Each row is a point. Two turns around zero, p and q, are shown by what they do to some points. Where does a point land after both, in the order given? Backwards means that the second turn is done in reverse. Each puzzle has new turns, and all numbers are rounded.

Turn p:
[-30 -50] -> [-31 -50]
[35  3] -> [35  2]
[-4 47] -> [-3 47]
Turn q:
[-59   5] -> [25 54]
[  5 -16] -> [-17   1]
[54 11] -> [ -8 -55]
Where do these land?
q, then p: [58 18] -> [ -4 -61]
p, then q: [-15 -32] -> [-25  25]
p, then q backwards: [-42  14] -> [  0 -44]

Turn p:
[ 22 -24  21 -10] -> [27  4 28  6]
[ 23  -4 -44  52] -> [  8 -46 -39  38]
[ -8 -10   2  40] -> [ -9   0 -10  40]
[ 32 -41  30 -36] -> [41  2 57 -7]
[ 4 36 -2  6] -> [  3  11 -33 -12]
[-72  43  -8 -51] -> [-69  27  -4 -65]
Turn q:
[ -2  33 -29 -61] -> [-36  33 -27 -51]
[21 30 -1 35] -> [-13   8  46  13]
[28 19 29  5] -> [  6 -12  38 -20]
[ 14  32 -13  19] -> [-21  18  31   5]
[-55  -8  -7  26] -> [-24 -23 -26  46]
[-47 -30  39 -17] -> [  8 -56 -42  -1]
[ 41 -76 -19  -7] -> [ 79  32 -21   8]
Where do these land?
q, then p: [ 62 -39  40 -22] -> [ 78  -4  23 -30]
p, then q: [-25  39 -33  13] -> [-22  25 -44  17]
q, then p backwards: [-46 -44  18  19] -> [ 30  -7 -36  50]
p, then q: [32 32 36 -2] -> [-12  36  33 -28]
q, then p backwards: [ 21  10 -15  14] -> [ -8 -11  27  -5]
p, then q: [-44   2 -46 -22] -> [ -5 -23 -63   4]

Turn p:
[ 16   8 -37  -9 -18   6] -> [-7 37 20 17  4  1]
[  5  -2  19   0 -42  -4] -> [-44   4  -6 -13  -4   2]
[-18  12  17  30  11  -5] -> [  9 -16 -24 -11   9 -26]
[  1   1 -16 -16  -1  32] -> [ 5  9 37 -2 -4 -3]
[ 13 -23   3  10  10   3] -> [  1 -18   4   8  19  13]
[ 17  18  16 -26  76 -22] -> [ 52 -36 -15  43 -40   7]
[-34 -14  -1  11 -37 -10] -> [-17  19 -16 -42  15   5]
Turn q:
[-32 -18   0 -23  -5  25] -> [  2  28 -35  -3  22   7]
[ 23 -11  28  -2   4 -28] -> [-12 -16  -7  12 -38 -14]
[ 26   5  -4 -13 -16  26] -> [-20 -15  -2  15  18  25]
[-32  31 -21  16 -14 -21] -> [51  4 23 -1 12 -9]
[-26   9 -42   1  36  44] -> [ -4  18   6 -52  51   7]
[ 26 -25  21  30  -8 -18] -> [-22   8  20  21 -40  -6]
[-4 23 34 -1  3  0] -> [ 17 -12 -11  -9 -25  22]
[ 20 -14 -16  -7  -1 -29] -> [-12 -14   7  17   0 -33]
Where do these land?
p, then q: [ 11  22 -22  -2  15 -31] -> [  4 -10  45   3   8   7]
q, then p backwards: [ 28  13 -10 -34   9 -13] -> [10 -5 38 27 13  5]
p, then q backwards: [26 16 -8 -1 13 -9] -> [  4 -11   5  -4 -29 -14]
q, then p: [ -3  -7 -20  -2  25  -3] -> [ 14   2 -14  -1 -21  16]
q, then p: [  9 -17   4  14   6  -9] -> [-10   6 -16 -15  -7  -5]
p, then q: [-29   3  47  -8 -18  22] -> [  8   9 -48  30  10 -21]
q, then p: [-28 -48 -26  37 -28  -4] -> [ -1  -4 -44  16 -23 -56]
p, then q: [-14  18  35  -5 -22  47] -> [ 23   8 -46  28 -22 -23]

Turn p:
[-16 -29  39  -7  34 -21  -2  21  23] -> [ 34  33  26  10 -17 -34 -20   8 -17]
[ 11  12   2   6 -21 -35  53  13  -1] -> [ 17  10 -45  -6 -27  20 -11  32  16]
[ 37   4  33   4   6 -37  21 -30  11] -> [ 34  -8  11  29 -12  17  -3  47  23]
[-49 -35  -3  21 -20  41 -21   8  10] -> [-25  15  -7  -3  46 -34 -34 -35 -15]
[  7  19  12  -3  11 -14   2  -9 -15] -> [ -6  -1  15  -1 -17   8   9  19  12]
[ 33  26  14 -12  -8 -15 -20 -34  13] -> [ 6 -7 20 37  5 30 28 13 18]
[ 11  -4  -5  24  34   0 -26 -19  21] -> [ 25 -11  43  -5  19   8  -6 -14   9]
[ 11 -11 -23 -34 -37   2   8  18   9] -> [  4  -3 -48  18  -5  -1  22 -19 -16]
[ 10 -14 -16   5 -30  14   0  54 -43] -> [-14   5 -47 -41  11 -33  34   3  -6]
[-35   5 -28 -18  19  -3 -36  -7  -7] -> [-23   0  27  -2 -18 -10   5 -49   7]
[-21 -30 -36 -10  16  24  21 -34 -19] -> [-20 -55  -4  -4 -12 -15 -34 -23  -9]
[ 1 59 10 24 -4 44  0 20 -2] -> [-34  23   8 -34  28  44  11  17 -23]
Turn q:
[ 15   1 -16 -17  17  34 -33   7 -14] -> [  5  16   1  10 -41 -21  31  -9  -6]
[-14  29 -11  13   2  41  20 -24  -6] -> [-23   8  -9  -4  18 -30  22  30 -27]
[-20 -29  -6 -19   0  -3  26   9 -37] -> [-21 -18  26 -20 -26 -11 -33   3 -10]
[-33  56  13  76 -11 -31  14  19 -21] -> [-56 -27 -20 -13  59  50  21 -21 -32]
[  5 -16  12  31  34  34  -8 -32 -36] -> [-55  -4   3  19 -16 -26  29  17  26]
[ -4   8  12 -35   9  -8 -21  13  44] -> [ 40  44  13   6   5  14  -5 -11   4]
[ -2  -3  10 -22 -50 -22  -6  -1  32] -> [ 53  -5   3 -29  18  19 -10   7  12]
[ 35   1  10 -22   7 -26  -2   6   6] -> [ 30 -11  14  32  -4  10 -10 -12   7]
[ 4 -8  1 14  1 17 14 23  3] -> [ -9  -1  -8  -6   8 -22  -6 -23   0]
[ 12 -39 -25 -19  -9 -35  -4 -21  30] -> [ 36  -1 -22   5 -21  16 -40  22  28]
Where do these land?
p, then q: [-12 -15 -40 -39 -47   3 -32  24  16] -> [-27 -19 -36  18   7   5 -13  65 -19]
p, then q: [ 36  13  22  27  20  19  20 -12 -33] -> [  5  16  30 -13 -17 -18 -26 -49   3]
p, then q: [ 14  21  -4  21  29 -17  30  23 -29] -> [ 50   1  24 -20 -11 -18  -9 -17 -16]
q, then p: [-21  -9   1   0   5  -5  37   4 -20] -> [-16  18  19   7  -5 -34   4 -11   6]
p, then q: [ -6 -48 -14 -29 -10 -17   2  24  11] -> [ 10 -43 -31  19  -9  26  -6  22  -2]
q, then p: [  4  29   1  20  37  -6 -37 -47  10] -> [ -4  17 -21 -53  14  34 -32   4 -20]
p, then q backwards: [ -6 -34 -19 -15 -16  24 -16  22  39] -> [ 23  32 -11   7   3  10  16  46  26]
p, then q: [ 46  22  30  37  -3 -13  -1 -57 -11] -> [ -4  42  -6  -1  21 -35 -16 -62  29]
q, then p: [-10   0  24  23   7   3  -4   2 -37] -> [-14  11   0  15  -7 -16 -41   1 -11]
q, then p: [-27  -5 -26  -3 -19   9  14   8  18] -> [-11  -7   2   1 -24  -2  37 -19  -1]
q, then p: [  0  36  14 -29  25   8 -13 -32   6] -> [ -1  25  -4 -37   4  16  -1  44  -6]
q, then p: [-16 -10   9 -12 -28  -8  -1  41  32] -> [ -2 -29  29  32  -8  16  31   0 -10]
